Every row gives one point. To make a cloud, some directions were put in groups of two or more. Within a group, all points are equally far from the middle, so they leave a hole (a ring in 2 directions, a hollow ball in 3). The other directions are filled evenly. Then the cloud was stretched, turned, moved and blurred a little. How many holes are there, and how many directions does each take, smallest first?

Cloud (20 x 3)
[[ 0.07  0.22 -0.04]
 [ 0.00  0.12  0.21]
 [-0.35 -0.18  0.14]
 [ 0.25 -0.19 -0.15]
 [-0.47 -0.28  0.24]
 [-0.47 -0.52  0.24]
 [ 0.12 -0.04 -0.03]
 [ 0.08 -0.21 -0.15]
 [-0.51 -0.15 -0.04]
 [-0.04  0.35  0.19]
 [ 0.37 -0.19 -0.02]
 [-0.17  0.17  0.45]
 [-0.22 -0.09  0.09]
 [-0.37 -0.56  0.18]
 [-0.28 -0.45  0.10]
 [-0.17 -0.41  0.10]
 [-0.17 -0.39  0.14]
 [-0.36  0.17  0.03]
 [-0.24 -0.44  0.22]
 [ 0.10  0.30  0.16]]
Holes: 0

Cloud (30 x 4)
[[ 0.27  0.26 -0.04 -0.39]
 [ 0.39 -0.09  0.45 -0.08]
 [-0.22 -0.23  0.03  0.45]
 [-0.16 -0.13  0.66  0.06]
 [-0.22  0.18  0.34 -0.17]
 [-0.39 -0.09  0.32 -0.04]
 [ 0.12 -0.06  0.21  0.24]
 [ 0.25 -0.04 -0.09  0.20]
 [-0.02  0.39  0.02  0.10]
 [-0.10 -0.06 -0.34 -0.14]
 [ 0.05  0.04  0.67  0.16]
 [ 0.15  0.22 -0.29  0.04]
 [ 0.16 -0.40  0.17  0.06]
 [-0.42 -0.17  0.39  0.02]
 [ 0.11 -0.09  0.40 -0.19]
 [ 0.04 -0.15  0.57  0.03]
 [ 0.15  0.22 -0.34  0.00]
 [-0.41  0.08 -0.28  0.22]
 [-0.01  0.21  0.33  0.27]
 [ 0.17  0.15 -0.24  0.12]
 [ 0.18  0.42  0.10 -0.35]
 [-0.79 -0.09 -0.02  0.19]
 [-0.11 -0.43  0.29  0.20]
 [-0.38 -0.27 -0.12  0.00]
 [-0.31 -0.13  0.30 -0.06]
 [-0.59  0.04 -0.18  0.19]
 [ 0.03  0.07  0.52  0.23]
 [ 0.00  0.14 -0.11 -0.24]
 [-0.37  0.00  0.42 -0.06]
 [-0.01 -0.20  0.35  0.27]]
Holes: 1 (2)
